Each row of a before or after table is a point. One or more steps were done to the points. Then noise was added and the rows were shuffled. The steps act on columns, c1 being the first. Name the steps. A step turns or swaps two columns, mirrors them in a line or flattens them onto one, adds a multiple of one to another, or multiplies or shifts one. Angles are multiples of 10 degrees, from the lower column toward the higher: turns from -170 to 170, lines from 10 to 170 but not 90. Use the fewest steps. Two steps may share a column if one is a turn and the other turns, adds or multiplies; they go together, in the order done. Otherwise the lowest column goes first.
(in the rows, 128 means zero)

Before, 8 rows:
[[127  50 130]
 [177 130 180]
 [ 58  64 173]
 [168 159 113]
 [161  84 143]
 [120 136 230]
 [ 70 151 119]
 [131 137 109]]
After (8 x 3):
[[ 88 125 135]
 [184 120 148]
 [ 98  53 112]
 [126  19 127]
 [206  33  97]
 [122 104 143]
 [155 107  32]
 [ 89  98  69]]
Steps: turn c1 and c3 by -170 degrees; shift c2 by -30

Before, 10 rows:
[[ 98  91 103 113]
 [159  82 129 166]
 [198 115 100  86]
 [ 68  67 172 145]
 [202 213 169  73]
 [180 142 116 153]
 [206 109  81 176]
 [107 176 105  99]
 [102 155 138  80]
 [123  78 118 137]]
After, 10 rows:
[[114 109 191 119]
 [146 185 170 185]
 [ 85 160 138 138]
 [111 138 102  43]
 [132 143  30 100]
 [120 175 110 143]
 [ 93  83 147 124]
 [149 115  65 102]
 [153 178  90 132]
 [170  35 141  31]]
Steps: turn c1 and c4 by -50 degrees; turn c1 and c3 by -60 degrees; multiply c2 by -1

Before (8 x 6):
[[ 93 100 121 121 102  80]
 [192 131  88 156 147 110]
 [ 83 158 103 102 130 104]
 [165 163 101 157 147 110]
 [148  79 152  87 199 169]
 [162  96 146  93 147 188]
 [ 77 127 171 108 119  97]
 [173 132  85 183 171 163]]
After:
[[116 177 159 106 148  91]
 [ 80 104 146 126  96  80]
 [146 170 188  96 172 197]
 [173 141 130 168 110 248]
 [179 122 167 203 124 209]
 [157 183 169  99 143  92]
 [104  83  93 162 126  68]
 [134  83 114 114 110  32]]
Steps: turn c1 and c2 by 60 degrees; turn c3 and c5 by -130 degrees; turn c4 and c5 by 120 degrees; multiply c6 by 2

Before (8 x 8):
[[122 160 156 141  99 100 147 149]
 [153 105 139 153 140 175 188 126]
 [108 200 128 112 149  86 112 134]
 [176  95 117 154 153 129 140 188]
 [220 134 140 131 137  95 119 127]
 [110 106  98 141 118 108 129 144]
 [111 134 143 126 116  80 177 130]
 [127 115 151 138 150  89 113 107]]
After, 8 rows:
[[127 140 149 105 129 100 131 143]
 [122 132  94 136 108  98  99 108]
 [ 94 129 135 110 109 177 249 125]
 [ 70 125 137  84  85 126 151 188]
 [188 111 113 146 111  88  96 134]
 [154 119  91  96 146 112 166 148]
 [ 61 102 105 128 118 102 110 126]
 [144 131  96 124 139  88 226 130]]
Steps: turn c1 and c2 by -140 degrees; multiply c2 by 0.4; mirror c3 and c6 in the line at 80 degrees; add 0.5 times c8 to c4; turn c4 and c5 by -160 degrees; multiply c7 by 2

Before:
[[ 97  82 126  92 141 153 159 160 110]
 [121 192 122  92 145 148 185 141 138]
 [ 83 100  56 186 171  88 150  78 143]
 [143 138 113 141 107 116  97 171 221]
 [184 101  54 121 104  93 102 111 193]
 [185 150 150  96 162  93  92  84 208]
 [141  83 152 190 130 185 134 101 115]
 [100 100  71 133 129 121 117  70 194]
 [ 98 193 108 111  67 110  96  73 111]
 [114 109 119  94 145 197  76 152 117]]
After (10 x 9):
[[ 81 172 116 105 200 137  95  74 116]
 [173  69  97 148 191 130  90  90 208]
 [132 147 193 148  78 181 133  98 116]
 [122  92  87 118 187  94 184 145 136]
 [104 133  91 130  69 124 153 159 110]
 [150 120 148 122 212 146 101 166 221]
 [ 66  95 186  58  95  67 149  77 141]
 [124 119  93 119  97 250  76 155 116]
 [ 84 119 139  67 150 130 109  64 187]
 [179 137 117  52 142 125  99 114 192]]
Steps: add 0.3 times c8 to c1; add 0.7 times c9 to c2; turn c2 and c5 by 110 degrees; swap c3 and c4; add -1 times c7 to c6

Before (12 x 12):
[[107 125 152  93 149 110 136 136 123 141 138 147]
 [105  90 152 108 105 127 116 135 161 135 160 114]
 [ 75 118 143 110 175 113 125 115 157 147 139 119]
 [154 113 144 125 124 143 109 145 138 114 110 126]
 [ 88 118 151 117 148 123 105  98 129 148 139 154]
 [107 112 165 107 167 135 141  98 121 154 135 127]
 [131 125 145 129 114 143 104 160 123 153 117 100]
 [ 98 120 147 134 105 169 129 159 136 119 113 125]
 [128 135 136 103  91 168 120 147 157 135 110 123]
 [ 98 143 177 108 149 103 129  96 131 127 137 128]
 [136 121 151 140 104 138 134 145 137 148  79 135]
 [165 138 125 142 102 128 138 130 130 126 141 130]]
After, 12 rows:
[[144 135 155 128 123 106  79 161 119  97 118 104]
 [114 128 101 109 138 104  72 114 161 111 158 123]
 [105 123  53  92 103 110 118 103 123 133 136 150]
 [156 126 133 141 149 130 196 143 133 112 142 133]
 [107 124  92 120 101 108  29  88 127 124 137 157]
 [101 129   7 110 117  91  95  75 129 141 132 129]
 [131 128 131 143 134 104 153 156 136 100  78 136]
 [107 127 111 111  81  91 130  78 124 130 136 127]
 [105 128 226 134 153  96  93 167 134 120 114 126]
 [161 125 152 129 140 106 121 143 137 133 113 130]
 [131 131 231 102 149 106 110 121 158  95 109 125]
 [ 84 128  65 109  79 118  55  99 158 143 142 119]]
Steps: turn c1 and c7 by 30 degrees; multiply c7 by 2.5; flatten c2 and c12 onto the line at 100 degrees; turn c3 and c6 by -110 degrees; multiply c3 by 3; add 1 times c4 to c8; turn c5 and c10 by 140 degrees

Before (14 x 14):
[[134 139 140 155 136  84  84  82 132 113 128 100  94 129]
 [136 127 136 147 105 114 140 105 128 140 145 129 110 143]
 [ 63 113  58 136 164 147 122 123 144 130 105 144 128 104]
 [161 127 139 153 149 130 114 102 129 142 126 129 127 122]
 [ 94  92 142 140 150 166 120 101 152  98 180 121 111 132]
 [124 146 121 118 117 140  96 117 116 128 152 137 113 110]
 [130 140 140 107 131 126 122  78 175 133 104 154 110 142]
 [158 122  98 115 146  96 114 116 135 129 145 129 106 122]
 [100  82 121 103 150 146 143  71 147 114 174 125 157 116]
 [114  90 132 141 147 150 124  97 121  63 168 126 145 132]
 [142 129 128 125 104 139  95 121 165 102 145 121 127  84]
 [126 102 122 109 115 133  91 128 142 143 120 133 122 127]
 [ 48 125 116 150 154 105 115 120 144 121 161 176 130 110]
 [142 157 108 132 127 105  91 125 145 136 143 115 131 138]]
After:
[[ 63   8 165 137  93 147 121 123 151 130 127 144 141 128]
 [114 162 163 141 105 149 124  97  84  65 125 126 119 127]
 [ 94 179 157 139 114 166 120 102  82  98 150 121 151 128]
 [161 150 124 153 108 130 113 102 129 142 127 130 136 127]
 [133 143 114 155 132  83  83  82 137 113 153  99 163 129]
 [124 102 114 118 144 139  96 117  99 128 119 137 138 129]
 [100 147 173 104  97 146 143  70  88 114 152 124 109 128]
 [130 141 113 107 131 127 122  77 166 133 165 154 145 129]
 [142 127 127 125 150 139  95 121 124 103 164 121 120 128]
 [142  70 108 132 128 105  91 124 123 136 161 114 124 128]
 [157  76 144 115 118  95 114 116 120 129 156 129 156 129]
 [126 134 154 109 143 132  91 129 139 143 137 133 129 129]
 [136 144 127 146 157 114 139 104 115 139 140 129 137 127]
 [ 47 107 136 150 103 104 115 120 107 121 165 176 135 129]]
Steps: turn c2 and c3 by -110 degrees; multiply c2 by 2; turn c5 and c13 by 160 degrees; add -0.5 times c6 to c9; turn c9 and c11 by 70 degrees; multiply c14 by 0

Before:
[[128 122 135 117 136 123 121 122 120 109 135 170 134 128 112 132 111 110]
 [131 136 126  88 125 129 117 124 138 131 132 134 129 117 118 138 142 154]
 [112 107 123 129 128 104 135 117 126  81 125 140 146 128 140 133 145 152]
 [104 115 135 130 116 134 132 136 134 146 150 124 135 139 139 159 145 133]
 [132 139 116 135 124 114 133 148  80 141 124 128 103 140 124 127 148 152]
 [126 133 129 133 140 132 115 118 127 135 145 158 126 125 119 172 138 148]
 [128 126 133 122 137 136 116 137 129 148 121 130 145 115 146 123 142 147]
 [133 106 128 133 132 133 120 120 137 136 119 137 137 140 131 131 147 145]
 [128  97 133 134  89  96 136 121 136 124 120 124 140  65 120 127 145 128]
 [ 91 133 111 134 122 117 120 139 140 129 138 120 134 138 129 130 149 142]
 [118 105 135 131 135 140 158 128 135 129 153 119 146 131 114 125 154 153]
 [115 122 122 135 137 140 156 137 131 141 138 140 118 129 118 183 147  93]
 [132 141 129 116 136 139 117 121 137 137 157 132 139 138 130 128 141 118]]
After:
[[104 117  96 131 115 136 131 135 143 118 151 125 127 140 139 118 108 134]
 [129 120 128 124 137 134 115 137 131 119 122 132 112 113 144 137 114 150]
 [129 114 118 118 136 122 122 118 109  81 135 171 129 130 112 134 144 109]
 [115 135  93 135 136 139 154 135 138 113 137 140 134 129 119  85 106  94]
 [117 107 121 131 134 139 158 127 146  99 152 116 123 129 115 138  94 153]
 [125 102 124 133  89  96 137 122 148  94 120 123 132  65 120 135 101 128]
 [125 136  93 131 140 135 113 116 123 103 146 157 125 127 118 103 120 150]
 [132 136 124  85 122 130 115 125 151 103 133 134 121 118 119 118 118 153]
 [135 132 125 117 134 137 117 121 151 107 157 135 107 138 130 128 120 117]
 [133 112 125 133 130 132 118 122 151 106 121 137 131 141 132 125 103 146]
 [113 106 128 129 129 103 138 116 124  52 125 140 124 127 140 119 106 152]
 [ 90 133 143 134 123 116 119 140 160 101 136 119 114 138 126 105 109 142]
 [133 157 142 134 124 114 135 149   7 109 127 128 135 140 126 111 113 152]]
Steps: turn c2 and c17 by 160 degrees; turn c2 and c13 by 140 degrees; multiply c3 by 1.6; turn c3 and c16 by 130 degrees; multiply c9 by 2.5; shift c10 by -30
